Each row is a point. To make a cloud, some directions were put in groups of two or more. Within a group, all points are equally far from the middle, so they leave a hole (a ring in 2 directions, a hollow ball in 3). The other directions are filled evenly. Then the cloud was stretched, turned, moved and blurred a little. Count the holes, and give their numbers of directions, smallest first.

Cloud:
[[-25.2 -12.4 -10.9]
 [-19.5  24.0   7.6]
 [ 17.8  14.4   4.4]
 [-26.1  -5.2 -26.3]
 [  3.2   8.8 -19.6]
 [-26.0   7.3  -4.8]
 [ -6.9  24.7 -31.0]
 [ -7.7   5.2  -9.0]
 [  2.9 -21.6 -28.7]
 [-33.4  -8.5  -7.5]
 [  1.5 -17.0  17.1]
 [-29.7 -25.8 -11.5]
 [ -7.9  15.1 -31.4]
 [-15.3 -11.7  -1.6]
 [ 10.7  32.6 -27.3]
 [ -7.7  16.4  22.4]
 [  6.0  -9.3 -21.2]
 [ 28.2  17.5   0.3]
 [ -6.9   4.1   0.7]
 [ -6.1   4.3  11.8]]
Holes: 0

Cloud, 30 rows:
[[  6.4 -20.9 -24.0  -8.8]
 [ 13.5  -7.8 -18.2 -43.6]
 [-10.2  15.8 -24.9 -27.0]
 [ -9.9  41.2  -3.1 -17.6]
 [-51.2  26.7   5.4   0.9]
 [ 48.5 -14.8 -15.9 -21.0]
 [  1.7  16.6 -18.7 -11.1]
 [-20.2 -10.4  -1.0   8.5]
 [ -6.4 -11.7  17.0  -8.6]
 [-18.3 -12.2 -15.0 -31.5]
 [ -1.1 -12.4  -0.2   4.3]
 [ 10.4  -4.8 -14.4 -26.2]
 [ -1.4  28.6   3.9  -5.9]
 [ 10.5  -8.6   4.9  -9.7]
 [-15.5  15.5 -14.2  18.3]
 [-29.9   4.9  10.0  -8.2]
 [  3.6 -12.2   4.1   1.7]
 [ 50.1   2.5   2.4   0.6]
 [ -4.2 -23.5   9.9 -19.2]
 [ 12.8 -10.0   5.9  11.9]
 [-19.9  -1.0  -2.8   5.1]
 [-10.7   5.0 -29.9 -25.1]
 [ 13.4 -15.9   2.2   7.6]
 [ -4.0   8.8  -9.5 -32.4]
 [-20.2 -10.5  11.7 -27.7]
 [  3.1  29.9 -13.5   2.9]
 [  5.0  -0.5   2.4   3.1]
 [-16.1  20.2   7.7   3.0]
 [ 26.0 -29.0 -20.6 -13.4]
 [ 17.9  -6.7  -8.6   8.3]]
Holes: 0

Cloud, 52 rows:
[[ 10.9  -5.4  30.4 -16.8  -2.5  12.5]
 [ 14.5  -7.7  18.7 -11.8  29.1 -24.9]
 [  2.3  22.0  38.8  -7.3 -22.4  12.5]
 [ -4.9  32.5 -14.4  17.2  38.2  13.3]
 [  9.8  12.7   3.7 -18.2  34.3  -7.9]
 [-26.7  -7.5  16.8 -40.8  16.5  12.9]
 [ -0.5  12.6  11.7 -10.6 -19.0  27.5]
 [  9.9  16.1   8.6  33.9  -6.3  20.7]
 [ -0.5  39.5  22.1 -19.8  11.1  -9.6]
 [ 13.6 -16.8  16.2 -22.6   0.4   7.0]
 [  4.2  16.1  27.6 -13.5 -26.6   2.0]
 [-18.5  -6.4  15.6  26.9 -14.4  16.9]
 [ -3.7  21.7  23.6 -35.5   0.4 -10.4]
 [  5.8  -2.2  34.1   7.6  -1.6  -3.4]
 [  7.7  12.2   9.4 -29.8  -0.5   1.4]
 [ -3.7 -28.0   3.5  24.0  -4.0   0.2]
 [-23.0  -8.9  32.3 -34.0  12.9  -7.4]
 [-10.6  42.1 -12.5  -4.1  28.7  -0.8]
 [  6.6  29.8   5.1 -15.3  27.7  -2.7]
 [-15.8  13.5   8.8   7.9  35.8  10.6]
 [ -9.9  31.7  18.9  -5.4  19.2 -15.7]
 [-13.5  -7.4  29.9  -6.7  -7.3  -9.4]
 [  7.5 -25.2  -3.9   2.5 -20.3  -2.4]
 [-10.5  -0.1  47.7   5.2   0.6 -24.9]
 [ -8.1 -10.6  14.5 -22.5  21.9   4.4]
 [ -7.0  -8.1  29.6   4.1 -19.5  20.4]
 [ 33.8  29.2   3.0  -1.1  -2.4 -16.1]
 [-39.9  -1.7   7.9  16.4  30.6  16.6]
 [ -6.4   5.5   0.1  30.4  -7.8   0.5]
 [  1.8   1.3  30.4  -7.3 -14.2 -11.8]
 [-16.2  11.7  27.7 -20.3 -13.1   6.6]
 [ -1.4  13.9  10.7  26.3 -16.7  31.0]
 [  4.6  18.0 -22.7  -3.6  20.5  -8.5]
 [ 12.0  17.2   0.0  -2.1  18.2  23.2]
 [-25.8  -2.9   8.2  12.9   5.9   2.9]
 [-23.1 -24.2  11.5  13.5   5.1 -15.2]
 [  5.8  22.8  -3.1  22.3   7.2  34.1]
 [ -0.8  23.0   1.3 -21.8  18.6 -25.4]
 [-24.8  21.4   0.5   6.8 -13.9  11.8]
 [ 26.0  -9.4   0.7 -21.2  -2.9  19.6]
 [ -5.0  23.2 -11.6  17.3  34.0   3.1]
 [ 21.3  14.3   9.2 -11.4  -3.1  -7.4]
 [  3.3  16.7 -12.9   4.5  -1.1   7.1]
 [-38.1  -7.8   0.2  32.1  12.3  18.8]
 [-18.2  -8.7   3.1 -20.5  27.1  -5.0]
 [ -6.4  -8.9  -8.5  -7.8 -16.7   1.0]
 [-19.3 -17.1  10.1 -21.5   7.5 -26.2]
 [ -1.5  21.2  -7.2   5.8   4.7   4.0]
 [ 22.4  -4.1  13.0   4.7   9.9 -18.6]
 [  2.1   9.3  14.6  11.3 -10.0 -12.1]
 [-26.8  14.5  13.2  -0.8   5.9  -3.8]
 [-24.2  20.2  10.7   1.8 -28.4  10.2]]
Holes: 0

Cloud, 83 rows:
[[ 20.3 -11.8  -1.9 -21.3 -38.8   7.4   2.9   3.6]
 [ 16.2  31.0 -11.1   9.5  -3.4  -6.6 -23.5 -26.6]
 [  3.4 -12.8  -3.4  17.5  23.4 -11.6  -6.7 -14.5]
 [-19.0 -25.7 -21.2  -1.6 -16.5 -26.4 -21.6   6.1]
 [  7.4  22.5 -20.4 -11.1   8.9   9.9 -26.2  10.6]
 [-24.6  -7.3 -23.7  -3.1   1.1 -14.9 -10.3  25.8]
 [-14.0 -16.9   4.2 -14.8  14.9 -10.2 -32.3 -30.9]
 [-11.8 -13.9   7.5   2.2  26.2   3.9  -7.2 -11.4]
 [  7.9  13.3  -6.0   3.8  -5.0 -35.1 -27.7  28.8]
 [ 25.2  18.5  11.4  -1.6  20.7  -0.6   4.4 -15.3]
 [ -6.5  14.7 -18.8  -9.3  -9.5   7.2 -49.6  -4.3]
 [ -8.8  14.4  12.7 -12.9 -15.3 -12.9  -7.6  31.9]
 [-11.8   8.8  -1.3   1.5  24.3  15.3 -12.3 -16.8]
 [-17.0   6.8 -18.1   4.9 -29.9   2.1 -29.2 -30.2]
 [-14.4   3.1   3.4 -17.3  10.5  18.5   3.6 -29.5]
 [-19.3   0.7   2.4   5.1 -21.4   9.7  21.4  11.9]
 [ 24.7  13.7   7.3  -2.9   5.1 -17.2 -30.1 -34.2]
 [ -3.7  13.9 -20.9  17.8 -14.3 -19.1 -24.2  31.6]
 [-27.2 -11.7 -12.6 -20.5 -21.8 -21.5  13.9  -0.3]
 [ 17.6  21.2  10.4   6.7  28.8 -27.8 -20.3  -2.3]
 [-30.1  18.6   5.2 -11.6  22.3 -26.4 -16.7  -5.3]
 [ 18.8  26.7   7.4  14.5 -15.8  -6.7   1.1 -11.3]
 [-18.3 -15.4 -26.1   6.3 -17.7  -5.3  -2.7  21.7]
 [ 14.9 -16.2   2.8   2.0  -2.3  -6.4 -42.2  17.5]
 [-15.0  10.0   6.0  -1.3 -10.5   7.6 -25.0 -42.0]
 [ 26.6   8.9  12.9  -1.5  25.9  -2.2   2.2  -5.6]
 [  5.8  -1.9 -16.9  12.1  -4.7 -10.0  -4.0  35.7]
 [  1.8  -3.9  21.7   3.1  -4.8   5.5  28.3  -3.3]
 [ 22.1  -5.5   6.1 -39.5   3.1  -3.2  -8.6 -18.4]
 [ 17.7   9.3 -19.3  -8.4   0.9 -11.5   3.6 -29.8]
 [ 17.5 -16.0   8.5  -9.7 -38.3   4.9  13.6  -1.3]
 [  7.4  18.0  -6.0  28.1  15.5 -27.5 -10.3  -5.3]
 [ 16.4 -17.2   1.5  -8.2   3.8 -47.3  -8.8  -9.2]
 [-18.5 -12.1 -27.5  -7.4 -35.0  -4.7 -24.9 -14.4]
 [-18.2  22.9   7.5  -0.3   4.5  -9.6  10.9 -27.3]
 [ 11.9  23.6 -12.9   5.1 -32.1 -13.4 -11.6  13.0]
 [-20.6   5.4 -24.0   4.2 -30.4 -10.2 -31.1 -20.9]
 [ 10.8  14.5   1.9  17.6  16.9 -38.2  -9.9  16.6]
 [ 10.6 -15.1   8.9 -40.2  -2.7 -19.6  -8.1   5.7]
 [-18.5  12.8  17.1  -7.1  21.5   9.7 -19.9   8.8]
 [-11.8 -25.7   6.4  -3.4   5.6  14.5  -9.3   9.6]
 [ 12.9 -16.0  28.5  -3.6   2.6  -3.2  21.3 -11.1]
 [ -8.7  -7.7  10.2  13.8  10.8 -11.8 -34.8 -34.2]
 [ 16.3  11.2   5.9  28.0   4.2 -11.0 -14.7  24.7]
 [-14.4  -9.4  -0.9  -9.7  27.2   1.1 -12.9 -18.2]
 [ 34.3 -16.7  19.8  -1.1   2.5   4.5   2.8 -11.9]
 [  9.1  -3.6 -23.1   2.9 -17.2  29.1  -5.5   3.9]
 [-11.6 -17.4  16.2   0.7  16.6 -12.2 -33.3 -27.2]
 [-14.8   0.8 -35.1  10.7 -19.2  -8.0  -2.1  19.4]
 [ -8.4 -23.4  12.3  -1.3 -27.5  20.6   7.0  -9.9]
 [ 21.2   8.4  -5.1  -5.1 -19.0   6.9  22.7 -19.8]
 [ -8.7  17.6  19.8   2.4 -14.8  27.4  -6.8  -0.9]
 [-30.6  23.8 -18.6 -13.2  -8.0  -6.1 -31.2  -6.6]
 [ -3.1  -2.1  16.7 -28.6  20.1 -18.9   7.3  14.1]
 [-19.5 -26.0   2.4  -7.8  19.2 -24.3 -17.8 -12.8]
 [ -7.2 -18.0   7.6 -19.5 -28.0  24.1  10.4   3.9]
 [-20.6   4.0  20.8 -15.4   5.7 -27.3 -24.9  14.0]
 [ 11.3  -5.6 -10.6  -0.8  15.3   9.2 -13.4 -29.0]
 [ -4.9 -10.9  14.2 -25.6   0.9 -30.5  -0.7 -37.3]
 [ 27.7   2.8  -0.4 -24.1 -10.8   0.4 -23.7 -33.2]
 [ 10.4  -6.1   7.5 -11.6 -28.9  16.0  26.3 -15.9]
 [ 15.8  13.2  -8.5 -12.2 -39.7 -10.0 -16.5  -7.6]
 [-17.9 -22.3  -5.0  -4.7 -17.9  -6.1 -34.8  15.3]
 [-16.1  -0.1 -18.6  -6.8 -16.3  -6.7 -33.2 -39.1]
 [ -1.5  -7.1  28.1 -23.4 -12.1   9.2 -23.2   8.7]
 [-11.2 -23.2  -4.1   5.8 -31.2  16.0 -22.1   3.7]
 [ 12.8  -6.4  -6.9  18.7 -16.2 -37.3 -21.2 -14.5]
 [  5.1 -18.3 -22.0  13.9 -23.4 -29.2 -10.7 -11.0]
 [ 16.3 -14.2  -8.3 -23.3  10.3 -30.2 -22.2  -5.1]
 [ -0.1 -14.4 -15.8  14.8  11.6 -34.0  -4.4 -12.8]
 [-14.6 -22.7  16.6   3.0  -0.2 -18.6  15.6 -17.7]
 [-14.0 -32.1   3.5   7.9  11.7 -19.6 -14.7   1.4]
 [-19.4 -10.1  -0.4 -19.3 -35.2   8.8 -22.8   2.7]
 [  6.5  -8.8 -23.7  21.3 -15.8 -11.7   6.6 -11.1]
 [ 21.1  15.9   9.0   8.8  -5.9 -25.9 -16.8 -29.4]
 [-13.9   0.2  -6.0 -24.7 -14.1 -14.2  19.1 -31.5]
 [ -1.5 -22.4  26.8  -9.8  -3.0  20.6  -0.5 -19.9]
 [ -1.9  10.6  20.1 -13.2   1.2   1.3   3.5  33.5]
 [ 27.0  26.5  17.9   7.9   4.2   8.7  -6.1 -11.4]
 [ 21.1  33.5  -4.0 -12.1  10.6   3.8 -12.2 -15.3]
 [-14.2  12.5  14.0  -0.6   3.7 -35.5  10.4  16.9]
 [  9.1  -7.9 -17.5 -19.1   2.2 -19.9 -38.4 -20.3]
 [ 12.1  13.9   1.2  14.8   7.1 -44.6 -25.6  -8.9]]
Holes: 3 (2, 2, 4)
